Every row gives one point. The ring and each string are closed loops that go straight from each point to the next, and from the last back to the first. Before rounding, they use only three directions, however many columns there are. Count how often each string passes through the ring. Passing back the other way cancels.

Ring, 8 rows:
[[ 77   0   1  -6]
 [ 74  13 -35   0]
 [ 26  24 -61  -8]
 [-31  23 -52 -18]
 [-65  13 -19 -23]
 [-65   2  12 -28]
 [-24  -7  36 -32]
 [ 28  -8  33 -25]]
String:
[[ -10  -21   70  -28]
 [   1   -8   43  -64]
 [   6    5    7  -55]
 [   6    6   -5  -28]
 [   2  -13   40    2]
 [ -12  -17   59  -16]
 [ -38  -12   56  -56]
 [ -45    1   23  -70]
 [ -28    6    3  -46]
 [ -51    8    2  -55]
 [ -93    5   11  -52]
 [-119    1   19  -30]
 [ -61   -2   15    3]
 [ -22    3    1   -5]
 [ -46   17  -26  -43]
 [ -79   22  -34  -56]
 [-112   15  -17  -38]
 [ -89   -2   17    5]
 [ -27   -1   11    3]
 [  -9    9  -12  -27]
 [ -54   12   -8  -62]
 [ -75    5   15  -74]
 [ -29    8    2  -58]
 [  -8   -4   19   -8]
 [ -10  -18   54   10]]
Times through: 0
String (19 x 4):
[[   2   13  -27  -18]
 [ -12   25  -53  -37]
 [  -6    8  -15   -2]
 [ -21    8  -19   15]
 [ -43   32  -75  -14]
 [ -28   45 -106  -42]
 [  -1   43 -105  -28]
 [  28   28  -75    1]
 [  43    9  -32   35]
 [  84   27  -73   -4]
 [  92   10  -37   26]
 [  51    3   -9   17]
 [  38    9  -19   -9]
 [  79   24  -57  -37]
 [ 105   23  -63  -13]
 [  99   20  -61   13]
 [  48    9  -30   26]
 [  39   24  -65    8]
 [   9    5  -14   16]]
Times through: 1

Ring:
[[  8  -5 -22 -53  76  15  31  -6  24]
 [  3  53  14 -22  68  27  29  27  -5]
 [ -2  66  25   0  43  20  23  37 -18]
 [-13  65  25  32 -10 -11  11  36 -25]
 [-21  31   4  46 -60 -51   1  13 -15]
 [-19 -27 -21  35 -74 -67  -5  -7   2]
 [-11 -71 -35   9 -52 -55  -5 -15  16]
 [ -1 -82 -41 -23  -7 -31   5 -19  27]
 [  6 -53 -38 -49  44  -6  20 -18  32]]
String, 17 rows:
[[  -5  -40    2   15  -22  -12   -5   26  -10]
 [ -19   22  -40    5  -35  -74   20  -37   25]
 [ -30   18  -31   47  -96 -100    3  -28    9]
 [ -28   26    5   69  -97  -71   -8   14  -21]
 [ -31   96   -1   57  -70  -79   14   -5  -11]
 [ -25  113  -11   27  -26  -66   31  -18    3]
 [ -11   38  -16   -1    1  -34   22   -9    9]
 [  -1    4   47   28    5   32   -6   73  -42]
 [  -2   50   76   46   12   51   -6  101  -64]
 [ -16  121   36   37    2   -9   22   39  -31]
 [ -19   91  -10   15  -10  -50   29  -12    5]
 [ -14   40   -8   14  -15  -38   17   -1    1]
 [  -9    3    0   15  -17  -23    6   15   -6]
 [ -16   26  -25   10  -27  -57   17  -19   13]
 [ -31   22  -48   35  -91 -114   11  -50   24]
 [ -20  -66  -19   49 -104  -72  -20    2   -4]
 [ -13  -82   -6   41  -81  -43  -23   20  -11]]
Times through: 0

Ring:
[[  9  -4  27 -32  -8 -12 -48 -12 -17 -15  27 -22]
 [ -8  -2  -5 -38  -7  -4 -50   2   3 -17  31 -23]
 [-15  -3 -29 -33  -6  -3 -27  21  11 -25  22 -17]
 [-12  -7 -43 -17  -5 -10  18  44   9 -39   1  -4]
 [-13 -13 -30  20  -3 -16  63  58  -2 -42 -38  17]
 [-18 -16  -6  40  -1 -14  67  51  -7 -33 -56  24]
 [-15 -16  32  48  -1 -13  47  28 -19 -19 -58  23]
 [  1 -14  52  32  -4 -18  23   8 -31 -16 -39  12]
 [ 19  -9  54  -6  -7 -21 -17 -12 -36 -17   1  -9]]
String:
[[ -9 -20 -17  59  -1 -25 121  75 -15 -49 -81  40]
 [ -1 -17   6  44  -3 -24  84  50 -23 -40 -61  27]
 [-34 -21  29  81   2  -8  78  44 -13 -16 -92  41]
 [  4 -20  46  61  -2 -26  80  33 -38 -29 -74  32]
 [  4 -13  28  20  -5 -20  31  20 -26 -27 -31   9]
 [-20 -12  36  30  -2  -5   6  10 -13  -8 -36  10]
 [-16 -13  56  31  -2  -6  -6  -3 -20  -2 -35   8]
 [ 28 -11  77   9  -7 -27  -4 -17 -50 -16 -13  -3]
 [ 61  -9  65 -22 -12 -44   3 -14 -64 -37  13 -14]
 [  1  -8  27  -4  -6 -13 -13   3 -18 -18  -3  -6]
 [-24  -7  25   0  -3   2 -37  -2  -1  -3  -3  -7]
 [-20  -6  20  -9  -4   1 -41  -3  -1  -6   5 -11]
 [-27  -5  12 -10  -4   5 -44   0   6  -4   6 -12]
 [-24   1  -2 -48  -6   9 -89 -13  15  -2  46 -32]
 [  2   1 -23 -64  -9  -8 -60   3   5 -26  55 -34]
 [ 14  -4 -16 -35  -8 -21  -4  22 -11 -39  22 -16]
 [-19  -7 -12  -9  -4  -4  -9  23   5 -21  -1  -5]
 [-38  -4 -57 -24  -3   7 -15  41  32 -25  10 -10]
 [-31  -6 -64 -15  -3  -1  15  54  26 -36  -2  -2]
 [  7  -9 -62 -16  -6 -26  64  67   0 -61  -7   4]
 [  9 -10 -30  -2  -6 -26  57  52 -12 -51 -17   7]
 [-16 -10  -6  11  -3  -9  23  33  -3 -26 -24   7]
 [-42 -14 -19  42   1   0  49  52  12 -22 -56  24]]
Times through: 4
String:
[[ -2  -8   5  -8  -5 -13  -2  17 -10 -25  -2  -5]
 [ 17  -2 -15 -48  -9 -19 -23  13 -10 -36  37 -24]
 [-12   2 -48 -62  -7  -1 -53  18  20 -28  52 -31]
 [-37  -2 -45 -29  -4   9 -36  27  30 -18  19 -15]
 [-33  -7 -18  -1  -2   3 -10  26  15 -16  -8  -2]
 [ 14  -8 -21 -17  -7 -25  31  37 -14 -46   0  -4]
 [ 13  -9 -52 -17  -7 -28  59  61  -6 -60  -5   2]
 [ 25 -11 -47 -10  -7 -37  83  67 -18 -68 -15   8]
 [ -3 -14 -55  20  -4 -26 101  81  -3 -61 -45  23]
 [-39 -14 -23  40   0  -2  54  55  11 -26 -54  23]
 [-25 -11   2  20  -2  -4  17  28   0 -18 -30   9]
 [  1 -11   6   9  -5 -18  30  28 -16 -31 -22   6]
 [ -5 -13  11  22  -4 -17  37  30 -16 -28 -34  12]
 [  9 -17  30  42  -4 -28  71  34 -34 -35 -56  23]
 [  1 -18  51  55  -2 -22  60  23 -36 -22 -65  26]
 [-16 -17  67  59  -1 -10  28   7 -28  -4 -63  23]
 [-27 -12  37  30  -1   0  -5   7  -8  -3 -34   8]
 [ 10 -10  22   2  -6 -21  14  15 -24 -28 -12   0]
 [ 26 -10  41  -4  -8 -28   7   2 -38 -28  -5  -5]
 [ 56  -8  52 -25 -11 -42   3  -8 -57 -39  15 -15]
 [ 40  -4  70 -37 -11 -27 -55 -36 -47 -16  35 -28]
 [-28  -5  31  -6  -3   7 -59 -13   2   5   5 -13]
 [-23  -8  12   1  -3   0 -21   9   1 -10  -8  -4]
 [-33  -4  11 -17  -3  10 -64  -6  12   2  14 -17]]
Times through: 4

Ring, 10 rows:
[[  5  27 -43 -89  47 -56 -35  -6  -5   4  19 -23 -31  -9]
 [  5  48  -7 -90  53 -64 -17  25   1  25  46 -15 -18   1]
 [  5  43  25 -72  50 -51  -6  38  -4  37  67   0 -18  20]
 [  1   7  47 -37  46 -16  -7  32 -20  36  85  28 -34  54]
 [  0 -25  52 -10  37  11 -13  16 -33  28  87  43 -49  73]
 [ 15 -54  53  21   9  31 -15  -7 -42  15  68  45 -59  75]
 [ 35 -54  49  31 -21  24 -11 -19 -40   7  40  28 -55  54]
 [ 46 -38  25  15 -31   2 -13 -28 -31   0  11   4 -47  24]
 [ 33 -17 -19 -29  -5 -23 -28 -32 -21  -8  -2 -15 -43   1]
 [ 17   2 -44 -64  24 -40 -38 -26 -14  -7   3 -21 -40  -7]]
String (31 x 14):
[[ 28 -26  22  -6  -2  -4 -16 -14 -28   7  32  10 -45  32]
 [ 64 -10  53  17 -51 -18   8  -7 -20  14  10  -9 -28   9]
 [ 74 -22  40  26 -68 -15   4 -26 -22   2 -13 -17 -33  -2]
 [ 55 -44  -4  12 -45  -3 -23 -51 -30 -17 -21 -13 -50   4]
 [ 22 -46 -25 -16   2   1 -39 -46 -33 -16   5   2 -59  22]
 [ 14 -25  -6 -28  19  -8 -30 -20 -27   0  30   8 -50  29]
 [ 46  -2  29 -11 -22 -26  -4  -6 -17  12  15 -10 -30   8]
 [ 66  -7  39  10 -53 -24   4 -14 -17   9  -2 -17 -28  -2]
 [ 79 -32  45  39 -78  -7   5 -31 -26   0 -16 -14 -36   2]
 [ 56 -17  48  15 -41 -11   3  -9 -23  13  16  -2 -34  17]
 [ 33 -24  32   0 -10  -4 -11 -10 -27  10  32  10 -43  32]
 [ 18 -49  21   5   6  18 -24 -22 -38   3  42  27 -58  53]
 [  6 -80  27  24  15  46 -32 -30 -52  -1  59  50 -75  81]
 [ 11 -79  64  44   6  55 -17 -14 -53  12  78  62 -71  97]
 [ 19 -46  82  30   4  31  -1  11 -41  28  84  51 -52  83]
 [-10 -57  73  17  43  45 -15  15 -48  29 112  73 -64 109]
 [-21 -40  39 -17  64  26 -27  12 -40  24 102  59 -61  92]
 [-16 -27  13 -36  61   7 -32   4 -32  16  79  38 -56  67]
 [ 13   0  31 -31  27 -17 -11  13 -20  23  59  15 -36  38]
 [ 23  26  65 -30  18 -32  10  40 -11  42  71  12 -20  34]
 [ 11  32  71 -39  37 -31  10  53 -11  50  91  21 -19  45]
 [-17  14  51 -51  74 -15  -9  46 -19  44 111  40 -35  68]
 [-13  -8  25 -43  63  -5 -22  19 -26  26  87  35 -46  62]
 [  6 -11  16 -34  33 -11 -21   3 -24  16  55  17 -43  41]
 [ 25   6  49 -20  10 -20   0  19 -18  29  57  12 -30  34]
 [  1 -25  27 -21  37   4 -22   3 -31  17  69  32 -50  59]
 [-12 -52  19 -11  49  28 -34  -9 -42   9  77  49 -66  80]
 [ -8 -92  53  37  31  67 -29 -17 -60  10  93  76 -82 114]
 [ 24 -91  79  66 -16  64 -11 -19 -58  11  72  65 -72  99]
 [ 20 -81  40  39  -7  47 -24 -31 -51   0  50  46 -71  76]
 [ 10 -59   7   2  14  23 -34 -31 -41  -4  40  29 -65  56]]
Times through: 2
